Each row of a before or after table is a point. The points were changed in one or more steps. Then noise was added and the rows were shuffled. The steps act on columns, c1 being the first. Name the steps. A step turns or swaps two columns, mirrors them in a line or flattens them onto one, adds a multiple of one to another, or multiplies or shifts one. Angles are multiples of 10 degrees, from the lower column toward the higher: turns from -170 to 170, lines from 10 to 170 but not 90. Use the fewest steps. Two steps may share a column if one is a turn and the other turns, adds or multiplies; they go together, in the order done. Otherwise the lowest column goes first.

Before, 9 rows:
-0.33 0.64
-0.13 0.46
-0.40 0.01
-0.40 0.37
-0.03 0.30
0.74 -0.37
-0.32 0.41
-0.23 0.09
-0.35 0.64
After (9 x 2):
-0.21 0.42
0.18 0.47
0.15 0.52
0.10 -0.83
0.47 0.53
0.22 0.16
-0.02 0.22
0.42 0.62
0.24 0.35
Steps: turn c1 and c2 by -60 degrees

Before (13 x 6):
-0.30 -0.63 -0.01 -0.08 -0.02 0.36
0.14 0.33 0.31 -0.07 -0.29 -0.03
0.06 0.01 -0.03 0.10 0.22 -0.36
0.04 -0.80 -0.43 -0.36 -0.51 -0.16
0.24 0.30 -0.77 -0.29 -0.42 -0.06
0.52 0.04 0.49 -0.44 -0.11 0.98
-0.08 0.10 -0.29 -0.88 0.41 0.56
-0.14 0.15 0.01 0.15 -0.08 0.16
0.41 0.00 0.56 0.01 -0.17 0.09
0.05 0.03 0.09 -0.26 0.49 0.18
0.14 0.86 -0.49 0.15 0.08 0.39
0.28 -0.84 -0.03 0.52 0.05 -0.22
-0.08 0.38 0.00 0.33 0.13 0.16
After, 13 rows:
-1.60 -0.28 0.14 1.03 0.96 -0.26
0.18 -0.49 0.84 0.02 0.58 -0.43
1.16 -0.04 -0.85 -0.62 0.58 -0.01
0.00 -0.04 0.16 -0.08 0.39 -0.19
-0.40 -0.43 -0.78 0.27 -0.01 0.25
0.40 -0.06 0.00 -0.17 0.70 0.32
-0.59 0.51 0.05 0.74 0.33 -0.75
0.03 0.33 0.37 0.06 0.22 0.08
0.38 0.53 0.07 0.04 0.32 -0.11
-0.67 0.01 -0.65 0.17 0.50 -0.33
-0.44 0.13 0.03 0.34 0.96 -0.06
0.36 -0.01 0.40 -0.29 0.65 -0.32
-0.14 -0.80 0.30 0.18 0.06 0.15
Steps: turn c4 and c6 by -160 degrees; add -1.5 times c4 to c1; swap c2 and c3; shift c5 by 0.50

Before (8 x 9):
0.08 0.66 0.06 1.03 -0.01 -0.48 -0.01 -0.08 0.41
0.29 0.50 0.16 0.30 -0.19 -0.71 -0.19 0.05 0.53
-0.24 -0.30 -0.24 -0.13 -0.51 0.13 -0.37 -1.02 0.14
-0.14 -0.33 0.23 0.15 -0.32 0.42 0.48 -0.32 0.33
-0.18 -0.17 -0.13 0.19 0.00 0.61 0.36 -0.53 0.85
-0.10 -0.46 -0.15 0.13 0.15 -0.02 0.60 -0.25 0.42
-0.17 0.39 0.34 0.09 0.33 -0.38 -0.25 -0.02 0.14
-0.19 -0.49 -0.46 0.12 -0.64 0.26 -0.56 -0.37 0.25
After, 8 rows:
-0.09 -0.45 -0.15 -0.03 0.16 0.09 -0.34 -0.24 -0.84
-0.24 -0.29 -0.24 -0.03 -0.51 -0.15 0.42 -1.01 -0.09
-0.14 -0.33 0.23 -0.39 -0.34 -0.18 -0.27 -0.31 -0.66
-0.19 -0.49 -0.46 -0.26 -0.65 -0.10 0.67 -0.38 -0.18
0.30 0.50 0.16 0.41 -0.20 0.62 0.47 0.06 -0.73
-0.17 0.37 0.32 0.25 0.33 0.30 0.31 -0.01 -0.13
-0.17 -0.17 -0.13 -0.55 0.00 -0.29 0.12 -0.54 -1.41
0.09 0.66 0.05 -0.10 -0.03 0.85 0.24 -0.08 -0.60
Steps: multiply c4 by 0.7; turn c4 and c6 by 130 degrees; multiply c9 by 1.6; turn c7 and c9 by -160 degrees

Before (10 x 14):
-0.13 0.12 -0.98 0.02 0.17 0.27 -0.89 0.24 0.22 -0.11 -0.05 -0.02 -0.22 0.00
-0.31 -0.62 0.02 -0.11 0.13 0.17 0.52 -0.08 0.20 0.08 -0.12 0.27 0.71 0.04
0.28 -0.02 -0.20 -0.05 0.37 0.36 0.64 -0.07 0.55 0.59 0.08 -0.16 -0.08 0.18
-0.17 0.10 -0.08 0.60 0.15 -0.08 0.64 0.54 0.46 -0.60 0.56 0.37 -0.19 0.00
0.34 -0.39 -0.50 0.09 -0.46 -0.23 -0.58 0.09 0.67 -0.01 0.00 0.29 0.00 0.19
0.50 -0.05 -0.02 -0.08 -0.08 0.12 -0.63 0.64 -0.03 -0.24 0.09 -0.09 0.02 0.28
0.40 -0.02 -0.30 0.35 0.27 -0.23 0.40 0.00 -0.11 0.45 0.05 -2.54 -0.23 0.02
-0.25 -0.17 -0.18 -0.41 -0.18 -0.33 0.27 -0.13 0.09 -0.06 0.60 -0.07 -0.18 -0.66
0.16 -0.29 -0.44 0.25 0.07 -0.23 0.49 -0.13 -0.14 -0.28 -0.07 0.34 -0.16 0.33
-0.02 0.15 -0.64 0.69 0.42 -0.16 -0.02 0.12 -0.01 0.70 -0.03 0.15 -0.06 -0.01
After:
-0.17 -0.16 -0.11 -0.60 -0.09 -0.07 0.62 0.59 0.45 -0.33 -0.57 -0.19 0.37 -0.44
0.41 -0.25 -0.43 -0.36 -0.17 -0.23 0.40 -0.04 -0.16 0.37 0.04 -0.21 -2.53 0.44
-0.17 0.13 -0.93 -0.14 -0.13 0.29 -0.94 0.32 0.24 0.21 0.03 -0.17 0.07 0.24
-0.15 0.08 -0.16 0.52 0.20 -0.39 0.28 -0.15 0.06 0.49 -0.59 -0.21 -0.07 -0.41
0.01 -0.25 -0.66 -0.74 -0.31 -0.14 -0.02 0.19 -0.05 0.56 -0.04 -0.19 0.15 0.76
0.25 -0.17 -0.14 0.00 -0.37 0.38 0.58 -0.02 0.57 0.27 0.01 -0.05 -0.11 0.65
0.53 0.04 -0.11 0.07 0.03 0.08 -0.67 0.71 0.00 -0.42 -0.15 0.01 -0.03 -0.05
-0.27 -0.53 -0.02 0.28 0.13 0.18 0.47 -0.09 0.19 0.03 0.10 0.75 0.22 0.12
0.36 -0.02 -0.51 0.03 0.59 -0.15 -0.64 0.06 0.66 0.02 -0.01 -0.01 0.23 0.36
0.16 -0.33 -0.46 -0.17 0.15 -0.22 0.42 -0.14 -0.14 -0.35 0.03 -0.21 0.33 0.26
Steps: turn c2 and c4 by -160 degrees; turn c2 and c5 by 150 degrees; add -0.5 times c3 to c10; turn c10 and c14 by 50 degrees; multiply c11 by -1; swap c12 and c13
